Each wall is flat, endless, passes through zero and stands at right angles to its row. A trip goes straight from one point to another. Which walls does it cross, in order?
In the rows, 128 means zero.

Walls:
(1): [108 134]
(2): [129 144]
(3): [86 97]
Trips:
[191 117] to [130 144] => 2, 1
[186 183] to [142 105] => 2, 3
[122  93] to [105 151] => 1, 2
[ 62 143] to [186 162] => 3, 1
[207 129] to [128 152] => 1
[ 73 129] to [ 89 157] => 2
[113 106] to [152 138] => 1, 3, 2
[155  94] to [ 94 108] => 3, 1
[ 76 167] to [143 184] => 3

Walls:
(1): [130 182 229 101 103  56 101  94 117 179 217]
(2): [ 93 172 122 125 135 138 174 110 106  65 117]
(3): [185  91 186  96 129 141 140 163  98 145  83]
(4): [147 103 113  64 156 114 176 183 181 101 114]
(5): [ 84 100  97 151 150  39 102 126 147  72 112]
Trips:
[172 132 177  73 111 170 129 159 136 125 156] to [120 161 162 182 131 105 136 128 134 143 190] => 4, 3
[184 132 114 105 141 210 104  82 122 128 133] to [101 156 154  92 193 139 129 147 148 142  81] => 4, 2
[ 37 107  97 120 148 155  86 183 132 139  95] to [158 105  96  93 178 159 114 125  89 124 140] => 3, 5
[ 94  88  67 161  89 157 118 102 143  81 150] to [163 163 103  64 103 142 146 154 176 111 205] => 4, 5, 1
[156 142 136 147  92 144  80 104 107 139 145] to [ 96 139  92 101  29 126 166 126 112  58  78] => 2, 1, 5, 4
[133 139 112 154 151  73 203 172 108 150 166] to [130 159 139 102 120  86 181 115 134 158 114] => 3, 5

Walls:
(1): [169  68 139 135 189 153 160  72  76 169 109 161 165  96 166 158 170 149
 155 178 118 118 126 115 208 197 176 101  69 134 171 118 141 162 144 115
 119 112  56 123 148 133  60 152 151 181  73 107]
(2): [ 62 110  87  54  97 106 119 165 154 141 144  41 119  78 149 191  90 115
 132 188 165 154 177 128 165 122 120 151 182 156 199 212 106 162 144  83
 191 168 169 149 188 170 152 185 117 170 210 113]
(3): [128  90 146 121 159 139 152 110 145 175 133 104 156  73 122 119 134 161
 177 123 117 112 119 171  88 148 145  71 140 113  83  78  77 130 176  98
 205 124  76 167 131  89 131 103 149 164 148  64]
(4): [104 160 130 103 131 152 154 104  61 101  85 135  67 128  53 106 140 156
  99 156  52 144 134  76 111 169  91 117 203 176  87 108  61 141 138 112
  66  75  63  99 148 172 149 141 124 178  95 135]
(5): [198  83 118  86 142  84  82 140  99  94 119 125 136  93  86 159 123 162
 205 126 138 116 159 165 100 116 155 126 138  97 143 115 149 161  97 156
 123 194 136 149 137 155 132 196 130 105  82 160]
(6): [ 90 204  39 166 102 150 142 133  59 113 176 150 135 121 111  87 167 154
 140  83  66  86 196 122 137  86 143 149 132 152  59 148 122 148 126  50
 109 110  98  96 132 154 124 122 179 136 114 102]
Trips:
[140 115 131 132  55  66  86 116 126 160  99 113 113 116 124 183  54 119
 118 117 129 156 148 134 208 157 196 160 129 148 118 116 177  89 101  90
 151 133 123 152 115 151 119  73  30 148 110 119] to [211 132  29 147 183 125 127  83  82  90 153  87  74 150 161 169 149  91
 137 116 102 162 168 155  94 134 174 126 134 161 154 112 118 101 147 169
 106 144  89 135 176 174 123 147 173 161 162  85] => 6, 4, 3
[ 88  77 127 126 165 191 127  93 176 138 138 126 123 149 166 111  77  81
 136 182  81 230 114 125 105 179 208 119 108  84 137 107  72 158 129 114
 138 119 150 169 110 165 168 121 106 139 107 175] to [112 128 157 151 113 134  82 134  95 170  12  67 156 151 157 127 148 157
 115  51 123  77 160 137 167  78 170 129 117 177 167 130 103 163 164  87
  57 121 205 212 155  75 163 152 103 139 167 197] => 4, 3, 1, 5
[131 126 130  81 112 163  70 107 121 143 109 139  75 126  52 144  92 147
 100 159 189 146 137 167 180 113 141 136 101 132  72 147 107  85 161 111
  58 145 121 126 111 205 148 113 138 146 131 112] to [131 134  64 146 169 102 105 202 160 135 124 178 113 119 158 103  85 133
 160 149 172 191 104 122 142 116 143 113 179  94  92  92 122 170 174 101
 158 140 113 189 164 166  61 137 162 114 151  87] => 3, 4, 1
[132 147 142  98 111  58  96  96 148 128 170 171 126  95 116 155 135 166
 113  81  55 149  75  91  84 132 130  73 178 122 127 167 117 153 169 109
 153 113 124 178 130  77 154 136 186 112 150 177] to [114 110 136 115 124  97 137 140 134 120 208 113  79 108  79 161 214  80
 205  68 153  54 128  87 106 157 118 182 155 167  91 122 159  96 118  95
  96 162 141  82 110 162  94 105  82 127 126 129] => 2, 3
[164 169 110 161  89 163 122 155  85 134 101 115 128 152 119  51 140 129
 105 158 127  92 114 170 174 180  97 167 127 136 109 132 137 103 131 132
 205 135 117 124 117 101 141  79 108 128 124 135] to [185  95 102  90 147 182 100 151  95 152 205 159 105  95  60 135  62 102
 115 134 130 143 190 134  85 127 157 158 105  95 120 126 138 112  81 107
 122 195 173  84 148 109 146 103  86 107 137 138] => 4, 3, 5, 2
[ 78 163 141 114 172 140 135  85 102  68 155 189  23 116 142 148 113 130
  98 125 134  63 101 143 147 175 115 161 158  96  61 118  91 122  95 168
 128 108 180 156 174 150  88 135 142 133  87 134] to [145 157 121 113  67 163 129 101 154 161 124 107  84 123 109 135  78 109
 160 153 134 154  82 173  85 146  92 149 180 174  94 129 121 107 140 144
 116 117 154 164 153 150 108 166  52 122 132  87] => 6, 2, 3

Walls:
(1): [113 166 109  82 172 184  73 181 128  91 179 122 140  85 107 169  44 110
 145  79 148 176 124  96 161 165 140 101  78  95 137 119 144 134 157  62
 190 182 127 138 131  72 106 148 118 200 171 124]
(2): [204 147 144 121  44 116 125 118 149 156  98 138 185 107 168 183 109 194
 122 147 195 155 153 125 157 213 101 156  92 123 141  92  77 138 114 126
 100 184  97 126  96  81 113 152 160  84 135 148]
(3): [111 123 157 111 107 110 126 114 132 161 118  72  84 120 131 110 151 104
 115 165 110 170 148  95 178 129  86 117  95 128 116 116 135 147 172 140
 150 126 114 109 117 162  78 159 211 134 188 105]
(4): [164 137 121 142 138 149 121 150  77 162 102 127 118 136 115 104 102 175
 116 144 149 161 117  54  97  93  72 171 166  92 113 170 153 163  32  59
 154 121 155 171 108 160 139 120 103 144  70 123]
(5): [ 72 163 107 211  69 159 104 113 103 136 176 150 188 187 102 172 143 112
  79 127 113 135 155 149 168 193  95 115 126 205 142  56 100 103 156 117
 110 113 104 104 150  94 155  98 115 103 111 124]
(6): [102 188  95  85  99 180 121  97 104 119 183 180 133 146 143  87 102 123
 128 178 112 153 123 165  78 137  92  74  81 140 107 192 164 165 129  83
 105  83 163  87 156 165 136 136 147 163 128 116]
(7): [118 144 127  77  94 163 117 155 145 155 110  76 141  80 169 148 115 167
 126 144 131 124 117 118 126 111 153  72 124 133  81 190 160 121  97 137
  91 129 121 117 134  74 137 123 121 124 132 142]
(8): [101 113 161 131 183 115 116 114  76 164 186 172 167 105 136  89 158 131
 184 138  98 122 152 205 119 129 157 102 119  83 200 122 189 136 181 121
 174 168 134 139  72  98 160 131 171 127  82 157]
Trips:
[ 86 169 158 131 137 135 144 204 110  62 161 140  89 136 138 105 135 168
 176 119 137 136 166 125 153 126 146 117 129 148 131 191 151 126 111  90
 156  92 132 187  88 108 137 159  81 134 188  75] to [137 146 181  79  98  95 115  98 140 125 115  77 157 136  89  56  84 104
 125 118 184  99 111 152 133 187 108 102 144  68 135 133  99  72 142 175
 131 115 157 109 157 168 161 132 135 109  94  40] => 8, 3, 4, 7, 1, 2
[122 172  89 133 136 123 140 122 180 180 117 158 155 105 182 113 101 153
 124 134 121 167 147 235 146 106 149 134 100 153 116 211 127 145 113 166
 118 186 102 123 100 179 110 164 147 146 114 117] to [ 80 171 114 142 133 120 113 103 158 121 166 125 127  30 106 171 109 160
  98 134  98 114 126 142 111 119 150 129 133  82 145 155 110 124  78 100
  57 131  81  90  86  71 140  88 140  61 192 149] => 3, 1, 5, 6
[109 182 126  69 127 157  86 207 109  66  66 140  84 160 102  89 113 128
 142  63 132 138 169 139 158 199 170 129  93   7 128 140 158 157 157 125
 139 184  34 116 145 166 118 155 129 156 143 134] to [148 142 158 112 111  91 133 126  90 102 121  87 155 113 114 143 154 171
 147 132  45 155 136  91 123 111 120 130 161 124 116 152 187 109  68 217
 118 138 117  78  72 152 110 140 113 148 108 158] => 7, 6, 4, 2, 1
[178  55  65  92 154 129  90 113 110 144  87 199 129 183 108 161 140  81
 134  77 111 179 122 135 119 112 118 127  74 127 134 188  96 100 104 172
 113  98 136 203  75 147 117 161 131 102 116 101] to [137 134 167  92 137 185 125 132 144  68  95  98 102 115 133 142 161 137
 130 106  84 120  62 173 172 129 104 154 195 155 167  98 190  62 178 183
  73 144 149 121 125 168 120 143  92 135 126 134] => 4, 7
[182 145  91  67 136 162 147  80 113 154 184 179 147  70 107 164 123  89
 113 169 163 108 114  80 140 106 193 113 137  94  93  99 121 155  53  52
 109 124 102  92 155 102 141 104 143  84 115 115] to [158 119 101 122  69 110  95 115 168  77 117  99 217 170 151 153 197 172
  90 119 155 137 138 183 137 218  99 166 132 172 122 131 124  94 105 119
 170 156 179  90 123  86  97 127  70 151 148 121] => 5, 4, 6
